Each row is a point. The points of each table are mixes of a few directions, plus a little noise. Count the directions of each table, and those that both share. Where both have some left over, give the other angles between the two spaces (their principal angles), to ten degrees, smallest first.
In the rows, zero is written as 128.

First, 7 rows:
[[143 113]
 [153 104]
 [ 78 177]
 [189  68]
 [166  91]
 [ 86 168]
 [ 82 173]]
Second:
[[107 148]
 [181  77]
 [179  77]
 [ 64 189]
 [102 153]
 [133 123]]
Directions: first 1, second 1, shared 1

First:
[[ 55 146 105 105]
 [112  84 153 111]
 [128 196  67 128]
 [157  56 165 110]
 [188 158 151 188]]
Second:
[[ 81 106  83 240]
 [146 137 146  84]
 [113 121 114 162]
 [ 86 108  87 228]
 [157 142 156  59]
 [126 127 126 133]
 [160 143 159  53]
 [154 140 153  65]]
Directions: first 3, second 1, shared 0; angles 60

First, 10 rows:
[[104 135 102 151 113 154 173 151 121]
 [134 150 172 167 102 124 130 129 124]
 [ 85 140 132 130 108 128 142 126 124]
 [109 120 123  91 153 153 128 105 122]
 [179 104 112 115 161 123 104 133 136]
 [151 101 120  75 176 125  89 103 133]
 [  7 125 185 169 142 159 136 154 119]
 [166 175 159  99  84 130 137  58 114]
 [202 112  52 113 110  62 112 151 152]
 [143 117 123 169 133 122 129 170 135]]
Second:
[[ 94 113 125  73 170 162 122  95 120]
 [167 147 133 182  84  99 139 155 134]
 [ 64  92 116  70 183 138 101 117 130]
 [191 167 144 160  86 146 162 114 117]
 [159 144 133 163  97 115 139 141 130]
 [157 147 136 141 110 138 144 119 122]
 [ 92 112 125  70 172 164 121  94 119]
 [ 98 103 113 163 122  62  97 188 153]]
Directions: first 5, second 2, shared 2

First (11 x 12):
[[145  99 192 112 101 200 168 205 148 184 135  81]
 [171 105 179 147  97 174 197 176 155 155 130 135]
 [149 138 107 162 130  90 143  86 130  88 119 181]
 [118 134 120 122 137 116 105 115 122 118 123 120]
 [131 125 111 135 121 132 157 132 128 141 144 158]
 [140 121 165 127 123 143 127 145 137 129 114 100]
 [145 123 116 146 115 133 175 133 135 138 143 172]
 [135 147  94 157 142  70 112  65 121  73 112 174]
 [ 88 162  42 127 163  51  67  46  97  80 131 167]
 [ 99 121 137  90 130 160 104 163 121 166 139  77]
 [ 88 132 145  81 148 138  51 141 114 137 116  42]]
Second (10 x 12):
[[135  89 135 130 217 161 156 102  91 198 119 149]
 [162 125  96  82  67 133 136  94 125 135 144  68]
 [171 145  33  85  77  69 110   7 106  89 140  94]
 [ 80 127 159 153 130 153 117 173 135 132 121 148]
 [118 138 168 180 131 111 113 133 144  77  93 161]
 [145 148  62  73 120 100 142 146 131 148 188 118]
 [ 87 114 160 143 164 161 117 157 119 155 116 138]
 [ 91 126 158 149 121 154 125 172 137 134 123 143]
 [154 147 140 110 127  96 105 143 146  97 125  91]
 [137 121 170 176 125 140 159 154 147 116 111 170]]
Directions: first 3, second 6, shared 3

First:
[[161 122 117  69 141  96 132 118 142 115 140 110 130 111 147 180 122 167
  134 111]
 [147 111  74  46 130  98 107 124 120  86 149 105 155 115 149 192  72 140
  167 164]
 [128 181 178 185 159 125 157  96  93 140  91 143  79 140  53 164 240 141
   77 124]
 [116 103 111 171 143 100  91 146 119 133 130 169 125 188  90 104 154 105
  133 126]
 [197  90  64 107  49 191 105 174 231 129 124 108 222 206 216   7  15 113
  175  65]
 [132 197 109 117 110 193 140  88  75 104  95 101 172 129  91 187 118 113
  129 179]
 [133 135 165 149 140  87 164 123 133 109 110 121  38 102 113 129 193 138
  104 162]
 [ 64 127 165 122 133 135 150 124  98 138 151 118  97  33 151 134 104 116
  122 168]
 [ 74  88 169 186 146 128 108 157 142 199 160 176 133 127 140  56 133 119
  110  52]]
Second:
[[156 159 185  47 156 120 147 122  94 128 111 117 114 128  98  93 131  92
  103  97]
 [ 86  95  62 225  93 141 100 134 166 134 155 145 157 120 169 172 116 170
  157 170]
 [206 143 185  24 172  97 178 128  99 101  75  93  44 171  65  77 174  83
  100  56]
 [ 64 147 125 159 107 158  89 120 121 162 175 160 218  71 169 149  74 141
  133 182]
 [ 61 116  81 214  91 154  85 128 151 151 174 159 202  89 181 170  87 165
  150 188]
 [ 91 114  92 187 104 142 105 129 147 138 153 145 164 111 160 156 110 154
  145 163]
 [203 128 163  52 163  96 175 131 114  97  75  91  37 180  72  89 180  96
  109  61]
 [ 69 164 154 125 118 158  93 117 104 167 174 159 224  63 161 134  67 125
  122 175]
 [167 100 104 138 133 108 151 136 147 101  98 107  62 173 109 127 170 132
  135  98]
 [124 166 181  68 144 134 128 119  93 144 134 133 157 101 119 105 106 101
  108 125]
 [180  73  72 170 125  99 156 143 169  86  86 100  30 199 107 137 193 147
  146  91]]
Directions: first 6, second 2, shared 0; angles 30, 70
